Every row gives one point. Each copy is the shape, with its points in the same order, stretched, turned, moved and blurred by noise. Say if it was mirrored as well.

Shape, 7 rows:
29; 16; 16
38; -41; -49
9; 3; -27
-11; 29; 42
-28; -32; 7
43; 35; -5
-25; 24; -45
Copy 1, 7 rows:
-15; 16; 1
59; 13; -22
8; -17; -16
-41; -9; 30
22; -18; 42
-25; 16; -29
4; -58; -13
Copy 1 is: only turned
Copy 2, 7 rows:
3; 7; -19
-10; 42; 47
-28; 4; 12
4; -35; -23
12; -27; 42
-17; 18; -35
-60; -20; 4
Copy 2 is: mirrored

Shape:
-16; 1; -7
37; 28; 16
-14; 20; 14
28; -1; 15
38; 0; -25
-10; 6; -23
5; 2; -10
-12; 0; 29
Copy 1 (8 x 3):
-20; 16; -4
39; 6; -33
1; 35; 4
35; -12; -16
4; -26; -60
-33; 12; -26
-7; 0; -21
19; 21; 24
Copy 1 is: only turned
Copy 2, 8 rows:
-11; 1; -12
-7; 11; 49
-36; -2; 2
0; -14; 31
40; 21; 32
6; 18; -7
7; 7; 7
-39; -28; -1
Copy 2 is: only turned
Copy 3 (8 x 3):
-2; -11; -18
48; -8; 39
17; -38; -5
13; 0; 38
25; 43; 13
10; 6; -29
10; 6; -3
-7; -40; 14
Copy 3 is: mirrored

Shape (7 x 4):
3; -21; -27; -10
-22; -17; 50; -9
-4; -12; 19; 14
12; 24; -44; 22
10; -10; 39; -20
19; -22; -49; 0
-27; 5; -15; -34
Copy 1, 7 rows:
-40; 26; 0; -15
-7; -42; 31; 50
-13; -10; -16; 28
6; 56; -45; -26
-13; -53; 18; 10
-53; 42; -21; -25
-4; 28; 40; -8
Copy 1 is: only turned
Copy 2 (7 x 4):
21; -27; -17; -28
-26; 15; -13; 60
6; 6; -1; 25
48; -17; 24; -59
0; 28; -32; 21
48; -28; -10; -51
-20; -2; -12; -23
Copy 2 is: mirrored

Shape (8 x 4):
23; -30; 10; -8
18; 1; -3; 9
-30; -11; 41; 7
-26; 20; 16; -30
-33; 27; -29; 21
29; -25; 1; -28
-7; 0; 29; 38
5; 10; 42; -9
Copy 1 (8 x 4):
-13; 18; -21; -26
2; -1; -20; 4
-52; -7; 27; -23
-28; 27; 30; -1
1; -29; 29; 16
-1; 39; -31; -28
-41; -34; 5; 1
-43; 14; 0; 3
Copy 1 is: mirrored
Copy 2, 8 rows:
9; 15; 19; 17
12; -2; -4; -4
4; -38; -14; 55
-35; -39; -12; 21
-9; -30; -60; 11
-9; 22; 28; 4
36; -30; -22; 24
2; -37; 9; 19
Copy 2 is: mirrored
Copy 3 (8 x 4):
6; -6; 3; 31
-3; -10; -3; 1
5; -14; 52; -3
43; -30; 17; -20
-6; -50; 15; -48
25; -12; -13; 32
-22; 1; 36; -8
23; 7; 18; 0
Copy 3 is: only turned
Copy 4, 8 rows:
33; 23; 2; -7
7; 10; 16; 19
15; -12; 33; -30
-13; -24; -6; -15
-9; -48; 22; 45
31; 28; -21; -6
6; -4; 48; 1
-10; 11; 14; -28
Copy 4 is: only turned

Shape, 12 rows:
29; -4; -24; 19; -28; -23
-5; -15; -13; -1; 8; -2
-19; 3; -2; -20; 24; -21
-3; -7; 29; -2; -9; -4
6; -4; 15; 17; -3; -19
25; 28; -17; -1; 13; 2
10; -17; -12; 3; -13; 24
17; -14; 6; -14; -2; -5
-18; -23; -8; -14; 0; 1
7; -11; -2; 19; 0; -17
29; 26; -1; 26; -22; -9
6; 13; 12; 4; -10; 14
Copy 1 (12 x 6):
1; -9; -34; -31; -27; 23
-10; 18; -6; -3; 14; 4
-38; 23; 6; 5; 13; 6
-15; -27; 3; 9; -2; 17
-10; -12; -5; -3; -8; 34
-10; 16; 15; -23; -16; -21
9; -2; -4; 0; 8; -18
-17; -16; -9; -13; 8; 4
-13; 9; -8; 10; 21; -6
-6; 2; -9; -8; -4; 28
-1; -8; -6; -19; -39; 12
-1; -4; 10; 6; -9; -7
Copy 1 is: mirrored
Copy 2:
26; 17; 6; -17; -22; -48
-14; -16; 9; -17; -1; -21
-12; -8; 23; -34; 20; 7
-15; 14; 5; -10; -19; 9
-12; 22; 22; -10; -19; -20
31; -2; 28; 10; 13; -15
-1; -19; -7; 12; -13; -22
5; -9; 12; -8; -23; 0
-19; -22; -5; -26; -1; -11
-15; 13; 23; -13; -14; -30
26; 42; 12; 10; -7; -28
-1; 13; 5; 17; 0; -1
Copy 2 is: only turned
Copy 3 (12 x 6):
31; -60; -6; 26; -27; -4
-1; -16; -15; 6; 7; -22
15; -7; -6; -31; 24; -23
-5; 4; 28; 3; 12; -10
10; -15; 20; 5; -13; -22
42; -4; -22; -20; -19; 14
-11; -9; -16; 27; 0; 2
23; -3; 2; 10; 15; -2
-14; -14; -12; 8; 26; -22
10; -26; 2; 11; -14; -26
27; -30; 9; 2; -40; 11
-2; 5; 6; -4; -8; 11
Copy 3 is: only turned
Copy 4, 12 rows:
23; -13; 20; 17; -22; 24
-7; 11; -10; -6; -12; 8
-44; -2; -15; -17; -12; -4
-14; 7; 20; -37; -7; -21
-20; 1; 21; -11; 0; 1
-6; -32; -21; 5; 22; -1
29; 16; -4; -9; -9; 0
-2; -1; 7; -35; -11; 4
2; 23; -5; -15; -28; 0
-12; 0; 16; -1; -5; 14
10; -25; 16; 18; 15; -4
2; -3; 4; -11; 11; -24
Copy 4 is: only turned

Shape:
-24; -18; 0; 22; -2; 2
-26; -2; 41; 14; 22; 10
-6; 43; 6; -2; 22; -10
-14; 26; -38; 6; -3; -4
-6; 27; -10; -39; -13; 5
-15; 29; -16; -11; -16; -36
33; -13; 37; -21; -15; 3
28; -31; -28; -10; -25; 14
9; -2; -13; 17; -44; 20
-1; 6; 36; -12; 1; 17
29; 6; 18; 9; 10; -11
Copy 1 (11 x 6):
11; 21; -36; 12; 16; 13
9; -24; -19; 28; 42; 29
6; -15; 45; 7; 14; 1
15; 33; 21; -5; -13; 5
31; -9; 20; 7; -42; 6
33; 19; 30; 10; -12; -32
6; -40; -26; -17; -11; -24
-11; 22; -44; -30; -48; -14
35; 14; -32; -43; -11; 5
20; -39; -11; 4; 7; 16
-18; -15; 3; -19; 17; -28
Copy 1 is: only turned
Copy 2, 11 rows:
20; 30; -11; 10; 28; 8
29; 37; 12; 33; 10; -31
-21; 11; 32; -1; -32; -12
-18; 8; 5; -20; -20; 39
-33; -23; -15; -4; -28; 17
-60; 17; 5; -15; -14; 3
-4; -39; -1; 25; 36; -30
9; -38; -37; -10; 43; 38
-2; -14; -2; 26; 22; 46
6; -5; 3; 33; -3; -15
0; -10; 26; 14; 23; -22
Copy 2 is: mirrored

Shape (11 x 8):
-10; 15; -20; 7; 5; -7; -4; -11
-20; -11; -4; 8; 6; 13; 6; -16
5; 55; -11; -7; 1; 34; -5; 50
1; -7; 13; -4; 5; -4; 21; 4
-1; -10; 18; -2; -2; -4; -3; -18
8; 9; -13; -7; 9; 10; 9; -21
2; 18; -21; 4; -12; 1; 23; -15
-7; -7; -5; -14; -10; 6; -3; -1
-14; -5; -16; -3; -2; 2; 0; -22
3; -10; 20; 9; -10; 17; -6; 8
8; -17; -11; 5; 3; -1; 1; -7
Copy 1:
-23; 0; 6; 30; -4; 6; -7; -2
-26; 28; -6; 23; 16; 23; -6; 7
-20; -26; -15; -33; -49; -13; -44; 13
11; 13; -11; 2; 13; 0; -14; 17
6; 23; 5; 6; 26; 12; 0; -7
-13; 29; -15; 16; -11; -12; -2; -7
-8; 16; -3; 28; -37; 2; -2; 9
-13; 16; 14; -4; 6; 6; -2; 14
-25; 29; 9; 26; 4; 10; 3; 5
2; 6; -3; -17; 13; 20; 5; -3
-11; 16; -3; 12; 11; 5; 17; 2
Copy 1 is: only turned
Copy 2, 11 rows:
-2; -15; 4; 12; -18; 11; -6; 10
-3; 20; 17; 7; -22; 4; 1; -7
-60; -2; -36; -43; -3; 39; -38; 29
-8; 9; 11; -1; 6; -17; -6; 2
14; 5; 3; -3; 1; -7; 5; -2
-12; -5; -9; -4; -25; -14; 4; 2
-13; -23; 8; 2; -34; -13; -15; -8
-15; 2; -8; 4; -1; 9; 0; -11
-3; -3; 6; 15; -21; 5; 6; -10
-3; 22; -11; -15; 3; 6; -21; -1
-1; 7; -8; 19; -9; -11; -8; -1
Copy 2 is: mirrored
Copy 3 (11 x 8):
-21; -15; -3; 4; 10; 7; 18; 2
-18; 3; 0; -19; 3; 3; -14; -10
21; 59; -15; 39; 18; 3; 59; 14
6; 0; 18; -13; -13; 14; -4; -7
-15; -14; 17; -5; -15; -9; -14; -12
-8; -9; -3; -4; -3; 6; 16; -30
-16; -13; -13; 8; -9; 34; 20; -17
-9; -2; -4; -11; -19; -8; 7; 2
-25; -16; -7; -16; -7; 1; 4; -9
7; 18; 1; 13; -6; -12; -17; -1
7; -20; -5; -7; -6; -1; -6; -10
Copy 3 is: only turned

Shape:
-16; 20; 6; 2; 1; -22; 35; -1
26; -21; -17; -2; -1; -25; -8; -32
7; 19; 22; -8; 25; 7; 24; 13
-11; 27; 11; -13; 0; 13; 29; 4
-19; 6; -6; 34; 10; 7; -12; -23
1; 26; -17; 12; 7; -36; 17; 3
19; -12; -17; -10; 26; -2; 34; 10
23; -2; -20; -7; -19; 18; -8; -26
9; -11; -18; -5; 3; 12; -15; 11
-22; -19; 19; 37; 6; -5; 27; -19
9; 0; 31; 25; 27; 16; 20; -6
5; -16; 18; 19; -17; 5; -23; -11
-6; 8; 3; 33; 4; -2; -14; -13
-9; 19; 0; -13; 17; -4; 8; -34
Copy 1, 14 rows:
-17; 20; 2; -38; 21; -17; 3; 18
-7; -11; 12; 12; -13; -32; 30; -39
3; 39; 6; -33; -5; 4; -19; -4
10; 22; 7; -27; 19; 17; -18; 3
-16; -15; 29; 9; -20; -27; -7; 22
-19; 32; 17; -10; 6; -20; 34; 19
34; 33; 5; -35; -9; -42; 7; -18
15; -9; 27; 44; -5; -4; 7; -34
19; 3; 10; 7; -23; 3; 15; 1
-18; -5; -14; -25; 12; -60; -23; 25
-6; 31; 0; -10; -16; -33; -39; 0
-20; -15; -13; 23; 1; 4; -5; 4
-24; 1; 21; 13; -13; -13; -1; 26
-12; -3; 37; -29; -15; -5; -2; -19
Copy 1 is: mirrored
Copy 2 (14 x 8):
-17; 0; 16; -3; 19; -21; -37; -5
10; -6; 12; 20; 19; -19; 29; 15
-8; 7; 18; -20; 12; 5; -9; -3
-11; 0; 17; -1; -3; 5; -25; -6
21; -25; -20; -1; -12; -25; 9; -19
3; 14; 15; 9; 33; -23; -31; -6
-1; 4; 24; 3; 28; 10; 5; -20
13; -3; 1; 31; -5; 4; 13; 4
9; 8; 1; 32; -9; 3; 21; -25
-9; -38; -16; -12; 6; -27; -3; -20
-5; -16; -12; -36; 5; -2; 12; -11
-8; -4; -19; 15; -17; -19; 22; -10
13; -11; -14; 6; -5; -28; -4; -16
14; -17; 25; -11; -3; -22; -3; 8
Copy 2 is: only turned
Copy 3:
10; 10; -36; 14; -3; -2; -11; -7
16; -15; 18; 18; -38; -38; 43; -20
11; 25; -21; -6; 6; -13; -30; 34
-4; 0; -34; 6; 12; 11; -22; 24
-8; -2; 36; 30; 8; -16; -23; -40
10; 33; -4; 30; -23; 4; 5; -14
3; 30; -25; 11; 8; -25; 20; 28
-3; -31; 22; 18; -11; 1; 30; 10
-18; 6; 17; 3; 6; -5; 25; 6
20; -6; 0; 5; 28; -37; -16; -35
26; 16; 11; -6; 18; -34; -40; 12
16; -26; 41; -17; 2; -17; 8; -19
7; 3; 39; 15; 1; -11; -18; -31
-3; -13; -21; 32; -23; -23; -20; -10
Copy 3 is: only turned
Copy 4:
-3; -19; 7; 2; 9; 19; -20; 20
1; -7; -36; 10; -20; 24; -10; -16
21; -1; 13; -28; 22; 15; 2; 21
12; -18; 17; -27; 2; 8; 2; 29
26; -31; 25; 10; -3; -13; -1; -20
9; 3; 1; 23; -4; 22; -28; 14
-9; 19; 3; -29; -4; 17; -20; 7
10; -15; -14; -13; -40; 10; 14; 2
1; 9; -4; -6; -19; -14; 10; 1
-6; -24; 28; -2; 16; 18; -3; -21
29; -7; 29; -30; 21; 24; 13; -18
7; -14; -4; 9; -4; 7; 37; -13
26; -17; 19; 14; -6; 3; 7; -17
29; -38; -8; -18; 5; 2; -12; 1
Copy 4 is: mirrored

Shape:
30; -16; 31; 15; -15; 6; 7; 42; -4
-19; -27; -26; 0; -16; -22; -16; 15; -25
-20; 29; -23; 3; -16; -6; -17; 2; -19
15; -1; 9; -32; 4; 34; 20; -18; -1
-10; 8; 17; 18; -4; 10; -23; 0; -34
33; 18; 23; 8; 32; 39; -12; 17; -25
-30; 31; -17; 4; 0; -18; -17; -19; 25
19; 24; -17; -30; 42; 9; -9; -6; 22
-23; -28; -26; -11; -7; 24; 2; -1; 27
-4; -3; 8; -7; 16; -4; 35; 28; -30
32; -9; 23; -34; 42; 7; 14; 11; -4
28; 27; 23; -16; -1; -19; 11; 42; 12
-28; 3; 22; -12; 11; 31; -19; 9; -18
5; 7; -26; -29; -17; 26; -11; -2; -29
Copy 1 (14 x 9):
28; -9; 15; 8; -4; 16; -33; 41; 44
6; 13; 34; 15; -17; 18; 12; 29; -32
-16; -12; 16; -17; -11; 43; 33; -2; -24
5; -22; -9; -23; 16; -42; 6; -3; 24
-27; 15; 16; -7; -9; 27; 5; 18; 14
-14; 5; -41; -40; -17; 11; -11; 30; 52
-27; -10; -12; 3; 17; 18; 30; -57; -29
-9; -14; -60; -26; 0; -13; 20; -9; 12
21; 0; -21; -22; 33; -12; -29; -17; -14
14; -11; 22; 2; -59; -6; -14; 38; -6
7; 0; -24; 7; -21; -48; -7; 37; 26
14; -43; 7; 17; -24; 14; -6; 31; 23
-45; 11; -10; -10; -1; 2; -26; 13; 4
-6; -20; 7; -51; 2; 11; 31; 32; -12
Copy 1 is: mirrored
Copy 2, 14 rows:
1; 43; 3; 4; -32; -27; -2; -45; 1
-24; -14; -1; -10; -34; -9; 1; 30; -15
-6; -18; -28; 8; -27; 14; 23; 32; 6
56; 1; -1; -18; 6; 6; -16; 8; 20
7; -13; -1; 16; -37; 25; 19; 4; -22
24; -2; -14; 9; -10; 53; -8; -37; -26
-20; -22; 3; 35; 3; 7; 12; 25; 33
6; -25; 0; -6; 35; 38; -17; -7; 27
7; 2; 1; 11; -8; -12; -44; 28; 22
4; 30; 0; -25; 12; 3; 6; 4; -18
22; 8; 25; -28; 28; 25; -17; -31; 1
-6; 40; -1; -11; -2; -8; 10; -39; 38
19; 6; 14; 12; -37; 49; -13; 14; -3
33; -16; -38; -28; -35; 13; -5; 32; 5
Copy 2 is: only turned
Copy 3, 14 rows:
-13; 12; 19; -5; -13; -52; -30; 32; 23
32; 11; 45; 23; 8; 26; -20; 7; 14
27; -23; 24; 34; 24; 20; 37; 9; -34
3; -1; -48; -30; -5; -5; 1; 25; 13
2; -16; 46; -18; 24; 4; 28; 8; -10
8; 9; 1; -58; 15; -42; -3; 20; -38
5; -13; -4; 39; 27; 12; 51; -20; -31
35; 21; -55; -17; 17; -18; -2; -9; -44
-3; 34; -23; 14; 12; -3; 2; 22; 19
1; 19; 23; -2; -45; -21; -23; 26; -11
18; 36; -30; -52; -24; -36; -45; 2; 4
16; 2; -7; 21; -23; -52; -12; 12; -11
2; 13; 32; -33; 13; -17; 37; 8; 1
49; -11; -8; -2; 21; 25; 5; 33; -9
Copy 3 is: only turned

Shape (15 x 9):
17; 15; -24; 0; 0; -37; 13; -9; 8
-7; 0; -2; 11; 9; 11; -19; -18; -9
-6; -26; 22; -5; -26; 18; -20; 17; 23
1; -3; 27; -12; -6; -8; -22; -11; 37
25; 22; 0; 16; 12; -16; 11; -15; 0
16; -8; 32; -8; 13; -10; -1; 12; 3
0; 29; -18; 14; 0; 2; 2; 12; -13
4; -6; -22; 13; 22; 10; 3; -11; -25
27; 1; -13; 13; 2; -14; -18; 3; 3
2; 5; -1; 25; 13; -31; 3; 13; 22
17; 14; -23; 35; -12; -13; 13; -11; 9
6; -7; 22; -12; 3; 7; -29; 0; 31
14; 15; -6; 31; 0; -20; 0; -6; -21
-10; -2; -3; 1; -10; -10; -28; -21; -9
-9; -26; 34; -15; -8; 9; -15; -3; 18
Copy 1:
26; -5; 27; 20; 11; 21; 9; 21; 23
-4; 19; -5; 6; 21; 23; 10; 2; -28
3; -6; -42; 3; 19; -21; 23; -25; -15
-3; -15; -20; 17; 23; 20; 21; -45; 4
7; -8; 5; 10; 4; 37; -7; 29; 14
-12; -2; -36; -4; -11; 16; -9; -13; 11
21; 12; 9; 22; 11; -3; -15; 24; -20
6; 24; -1; -3; 0; 27; 10; 39; -18
11; 14; -6; 26; 16; 2; 4; 27; 12
47; 3; -14; 10; 7; 16; -10; 4; 25
38; -8; 14; 13; 24; 18; 4; 48; 13
-1; -6; -30; 20; 13; 14; 21; -35; -4
2; 19; 5; 5; 19; 12; -20; 37; 0
-15; 22; 9; 11; 38; 8; 13; -12; -25
-15; -8; -37; -10; 11; 10; 21; -41; -12
Copy 1 is: mirrored
Copy 2, 15 rows:
-7; 26; -21; -6; -15; -24; 5; 29; 10
7; -1; 23; 8; 11; -12; 13; 3; -20
20; -25; 9; 37; 3; 7; -14; 4; 2
13; -10; -11; 29; 31; -18; -28; 23; -16
10; 14; -13; -14; 6; -17; 10; 6; 6
19; 0; 5; -5; 18; -3; -19; 1; 10
11; 5; -6; -9; -22; -2; 22; -8; -3
2; 14; 28; -6; -5; -4; 33; -6; 0
26; 8; 1; -10; -4; -16; 12; 24; 11
-1; 5; -21; -18; 11; 1; 6; 32; 10
-1; 8; -21; -1; -7; -13; 29; 20; 14
27; -2; 5; 22; 28; -9; -15; 14; -18
5; -3; -3; -22; -4; -18; 23; 12; 10
1; -12; 18; 14; 4; -25; 1; 20; -20
10; -20; 11; 33; 21; -4; -19; 3; -7
Copy 2 is: mirrored
Copy 3 (15 x 9):
10; 2; -5; -8; -44; -15; -21; -4; -12
1; 8; 17; 6; 5; -4; -5; 31; 1
-28; 0; -26; 14; 26; 0; 11; 17; 26
-37; 6; -14; 23; -15; -20; 12; 21; 6
12; 28; 2; -5; -40; -11; -5; 12; -5
-5; 33; -14; 18; -7; -15; 25; -7; 0
15; 10; 7; -20; -14; 25; -10; 7; -5
28; 12; 27; -8; -1; -8; -12; 11; 5
1; 8; -6; -21; -11; -23; 3; 14; -8
14; -7; -15; -4; -33; -6; 25; 9; -4
15; 0; -12; -20; -35; -3; -19; 28; 7
-32; 11; -2; 10; 1; -18; 22; 16; 11
21; 17; -9; -9; -19; -2; -9; 22; -17
-11; -2; 1; 11; 5; -9; -19; 29; -16
-28; 10; -16; 35; 15; -12; 13; 14; 17
Copy 3 is: mirrored
Copy 4 (15 x 9):
2; -14; -10; 29; -17; -16; -16; 6; -22
16; -9; -2; -7; -9; 20; 7; 18; 6
10; 20; 13; 6; -5; -22; 0; -5; 30
-2; -14; 14; -19; -26; -23; -1; 2; 18
16; -27; 10; 31; -12; -8; -1; 9; -13
-2; -2; 22; 5; 6; -23; -10; 2; -11
22; -14; -19; 26; 7; 6; 8; 8; -2
16; 1; -3; 11; -4; 26; -3; 15; -19
23; -3; -2; 28; 0; -20; -13; 23; -12
16; -4; 0; 25; -9; -31; 21; 18; -20
33; -16; -2; 60; -24; -16; 7; 10; -6
6; -7; 10; -22; -14; -22; -6; 1; 15
22; -14; 1; 48; 5; 2; 6; 31; -7
0; -4; -7; -2; -10; 17; -5; 28; 14
-10; 10; 22; -17; -14; -13; -3; -4; 19
Copy 4 is: only turned
